Each point is reached from the start by the listed moves, each made once or not at all, plus a little noise. Is the number of moves made odd or even? Then give how often each move was made.

Moves:
(1): [ 0.06  0.28  0.18 -0.07  0.34 -0.12]
(2): [-0.02  0.08  0.36  0.11  0.70 -0.07]
(3): [ 0.97  0.15  0.15 -0.33 -0.37  0.45]
Start: [ 0.16  0.14  0.07  0.04 -0.03  0.01]
Points:
[ 0.16  0.49  0.59  0.07  0.99 -0.17] -> even (1, 1, 0)
[ 1.10  0.35  0.65 -0.15  0.25  0.39] -> even (0, 1, 1)

Moves:
(1): [ 0.37  0.08  0.03  0.35  0.12  0.29 -0.47 -0.17  0.24]
(2): [ 0.40 -0.11  0.14  0.10  0.06  0.28  0.04 -0.27 -0.15]
(3): [-0.04  0.42 -0.04  0.08  0.32  0.07  0.31  0.30 -0.05]
(4): [ 0.00  0.06 -0.45  0.29  0.04  0.47 -0.34 -0.10  0.08]
(5): [ 0.12 -0.06  0.50 -0.18  0.43 -0.01 -0.15 -0.50 -0.41]
(6): [-0.08  0.08  0.15  0.63  0.50  0.15  0.28  0.21  0.02]
Start: [-0.06  0.08 -0.37 -0.23  0.05  0.08 -0.05 -0.30 -0.12]
Points:
[ 0.36  0.46 -0.06  0.67  1.41  1.05  0.07 -0.68 -0.60] -> odd (0, 1, 1, 1, 1, 1)
[ 0.05  0.07 -0.30 -0.13  0.51  0.54 -0.54 -0.91 -0.45] -> even (0, 0, 0, 1, 1, 0)
[ 0.42  0.36  0.22 -0.23  0.85  0.43  0.17 -0.79 -0.72] -> odd (0, 1, 1, 0, 1, 0)
[ 0.02  0.42  0.10 -0.34  0.80  0.13  0.13 -0.51 -0.58] -> even (0, 0, 1, 0, 1, 0)
[ 0.28  0.65 -0.84  0.51  0.54  0.91 -0.55 -0.27  0.16] -> odd (1, 0, 1, 1, 0, 0)

Moves:
(1): [ 0.12  0.58  0.45  0.30 -0.01 -0.05 -0.36  0.22 -0.28]
(2): [ 0.20  0.24  0.09  0.10 -0.97  0.32 -0.61 -0.40  0.96]
(3): [-0.30 -0.19  0.17  0.25 -0.16 -0.10  0.56  0.10 -0.07]
(4): [-0.02  0.16 -0.37  0.56  0.57 -0.18  0.04  0.23  0.34]
(5): [ 0.58 -0.10  0.01  0.27 -0.21  0.01  0.17  0.03 -0.17]
(6): [-0.09  0.04  0.07  0.29  0.20  0.54  0.12 -0.12 -0.21]
(7): [ 0.43  0.06  0.81 -0.02  0.10 -0.08 -0.06 -0.32  0.65]
(8): [ 0.19  0.12 -0.15  0.22 -0.03 -0.05  0.41 -0.25  0.02]
(9): [ 0.13 -0.32 -0.27  0.13 -0.13 -0.04 -0.23 -0.03 -0.10]
Start: [-0.06 -0.12  0.28  0.00 -0.04 -0.21 -0.11 -0.13 -0.22]
Points:
[ 0.40 -0.16  0.69  1.03 -0.61 -0.24 -0.41 -0.54  1.54] -> odd (0, 1, 1, 1, 0, 0, 1, 0, 1)
[ 0.85 -0.32  0.58  1.72  0.31 -0.08  0.90 -0.50  0.26] -> odd (0, 0, 1, 1, 1, 1, 1, 1, 1)
[ 0.51 -0.20  0.29  0.27 -0.20 -0.25  0.04 -0.10 -0.37] -> odd (0, 0, 0, 0, 1, 0, 0, 0, 0)

Moves:
(1): [ 0.01  0.09  0.31 -0.13 -0.24  0.20 -0.11  0.04  0.13 -0.22  0.16  0.17]
(2): [-0.09 -0.09 -0.15  0.00 -0.10  0.32  0.06  0.01 -0.10 -0.18 -0.23 -0.15]
(3): [-0.09 -0.48  0.01  0.07 -0.34  0.10 -0.03  0.23  0.18  0.29 -0.06  0.00]
(4): [ 0.34  0.80  0.54  0.32 -0.13 -0.07 -0.20 -0.42 -0.12  0.07 -0.86  0.91]
(5): [ 0.70 -0.32  0.13  0.70  0.17 -0.44 -0.07 -0.31 -0.50 -0.34 -0.36  0.40]
(6): [ 0.30 -0.11  0.31 -0.74 -0.56  0.01  0.33  0.28  0.20  0.56  0.05  0.15]
(7): [-0.01 -0.13 -0.04 -0.23 -0.18  0.28 -0.42 -0.36  0.16 -0.50  0.09  0.20]
(8): [-0.12 -0.30  0.26 -0.40  0.27  0.55 -0.31  0.29  0.65  0.21 -0.17 -0.14]
(9): [-0.21 -0.05 -0.02  0.18  0.33  0.04  0.18 -0.24 -0.05 -0.23  0.09  0.08]
(10): [ 0.27  0.08 -0.06  0.36  0.26  0.10 -0.43 -0.46 -0.64  0.41 -0.01  0.08]
(11): [ 0.03  0.23 -0.32  0.17  0.23  0.53 -0.19 -0.08  0.27 -0.13  0.10 -0.02]
(12): [ 0.13  0.14  0.03  0.03 -0.39  0.12  0.13 -0.06  0.07  0.36  0.05 -0.35]
Start: [ 0.05  0.19 -0.01  0.17 -0.40  0.11 -0.15  0.63  0.00 -0.45 -0.43  0.27]
Points:
[ 0.36  0.34  0.23  0.43 -0.39  0.41 -0.71  0.23 -0.54 -0.24 -0.33  0.52] -> even (1, 0, 0, 0, 0, 0, 0, 0, 0, 1, 0, 0)
[ 0.48 -0.80  0.26  0.31 -0.57  1.65 -1.26  0.44  0.77 -1.30 -0.88  0.78] -> odd (1, 1, 1, 0, 1, 0, 1, 1, 0, 0, 1, 0)
[ 0.76  0.15  0.02  0.71 -0.84  1.13 -0.71 -0.15  0.10 -1.44 -0.66  0.46] -> even (1, 1, 0, 0, 1, 0, 1, 0, 0, 0, 1, 1)

Moves:
(1): [ 0.01  0.44 -0.15  0.12 -0.36 -0.21 -0.02  0.15  0.06  0.40 -0.10 -0.27
  0.17 -0.05 -0.27 -0.15  0.24 -0.11]
(2): [-0.09  0.30  0.32 -0.10  0.03  0.14 -0.15  0.04  0.03 -0.26 -0.22 -0.08
 -0.26 -0.12  0.18 -0.11 -0.06  0.12]
(3): [ 0.19 -0.23  0.04 -0.15 -0.05 -0.13  0.04  0.03  0.23 -0.09 -0.08 -0.19
  0.22  0.18  0.32 -0.48 -0.09 -0.17]
(4): [-0.55  0.32  0.00  0.12 -0.26  0.04 -0.11  0.06  0.13 -0.04  0.39  0.16
 -0.50  0.16 -0.07 -0.14 -0.26 -0.14]
(5): [ 0.05  0.08 -0.08  0.43 -0.51 -0.44 -0.29  0.80 -0.04  0.04 -0.34  0.29
  0.26 -0.36 -0.12  0.11  0.13  0.00]
(6): [ 0.35  0.28 -0.56  0.24 -0.06 -0.20  0.08 -0.11  0.01  0.15  0.02 -0.08
 -0.09 -0.13 -0.05  0.02  0.03 -0.14]
(7): [-0.03 -0.07 -0.20  0.42  0.08 -0.10  0.12  0.38  0.38 -0.22 -0.33 -0.30
 -0.03  0.24  0.11 -0.17 -0.14 -0.06]
(8): [ 0.41  0.22  0.46  0.20  0.34  0.01 -0.01  0.20 -0.67  0.87 -0.07  0.13
 -0.25  0.35 -0.21  0.11  0.52  0.28]
(9): [-0.03  0.34  0.27 -0.38  0.27 -0.08 -0.62  0.42 -0.51  0.07  0.12 -0.15
 -0.10  0.27 -0.24  0.12 -0.64 -0.19]
(10): [ 0.05  0.16 -0.17 -0.06 -0.37 -0.16 -0.42 -0.17 -0.09  0.12  0.13 -0.47
  0.13 -0.28  0.27 -0.06 -0.29  0.62]
(11): [ 0.16  0.22 -0.25 -0.19 -0.16  0.68  0.19 -0.39  0.41 -0.20  0.77  0.29
  0.18  0.23  0.45 -0.03  0.14  0.28]
(12): [-0.37 -0.20  0.38 -0.03  0.26  0.60 -0.20 -0.34  0.24 -0.17  0.59  0.15
  0.13 -0.24  0.19  0.09 -0.32  0.12]
(13): [-0.31 -0.04  0.07 -0.10  0.01  0.13 -0.17 -0.34  0.16 -0.29 -0.36 -0.42
  0.32  0.19  0.45 -0.04 -0.15 -0.57]
(14): [ 0.60 -0.27 -0.62  0.34  0.18 -0.69 -0.03 -0.71  0.22 -0.35 -0.14  0.12
  0.89  0.49  0.22  0.08  0.26  0.40]
(15): [ 0.10  0.22  0.22  0.14  0.19  0.06  0.07 -0.08 -0.66  0.10  0.01 -0.22
  0.05 -0.21 -0.16  0.03  0.31  0.27]
(16): [-0.09 -0.27 -0.17  0.05  0.67  0.28 -0.10 -0.09  0.00  0.03  0.10 -0.28
  0.40  0.03  0.36 -0.16  0.35  0.35]
(17): [-0.30  0.22  0.36 -0.19  0.71 -0.21  0.40  0.46 -0.23 -0.22 -0.01 -0.12
  0.43  0.13  0.56  0.14  0.07 -0.04]
(18): [ 0.00  0.16  0.62  0.22 -0.46 -0.36 -0.41 -0.11 -0.20 -0.01 -0.02 -0.19
 -0.65  0.05 -0.41  0.19  0.65  0.11]
Start: [-0.06  0.03  0.11 -0.28  0.50 -0.09  0.48 -0.36 -0.21  0.03 -0.06  0.29
 -0.04  0.25 -0.26  0.22  0.12  0.29]
Points:
[-0.71  1.21  1.55 -0.46  2.63  0.56 -0.29 -0.08 -1.56  0.16  0.38 -0.82
  0.27  0.89  1.04 -0.20 -0.15  0.22] -> odd (0, 1, 1, 1, 0, 1, 0, 1, 1, 0, 0, 1, 1, 0, 1, 1, 1, 0)
[-0.36  1.10  1.28  0.17  0.93 -0.45 -0.80 -0.22 -0.72 -0.29  0.87  0.61
  0.64  1.51  0.56  0.81  0.52  0.56] -> even (0, 0, 0, 1, 1, 0, 0, 1, 1, 0, 1, 1, 1, 1, 0, 0, 1, 1)
[ 0.38  0.70  0.03 -0.12  0.52  0.87  0.44 -1.13  0.36  0.68  0.65 -0.18
  0.71  0.80  0.57 -0.29  0.44 -0.08] -> odd (1, 0, 1, 0, 0, 1, 0, 1, 0, 0, 1, 1, 1, 0, 0, 0, 0, 0)
[-0.16  0.27  0.42  0.49  0.51 -0.40 -0.03 -0.35 -0.28 -0.11 -0.93 -1.50
  0.37  0.73  0.21 -0.54  1.23  0.07] -> odd (1, 0, 1, 0, 0, 0, 1, 0, 0, 0, 0, 0, 1, 0, 1, 1, 0, 1)
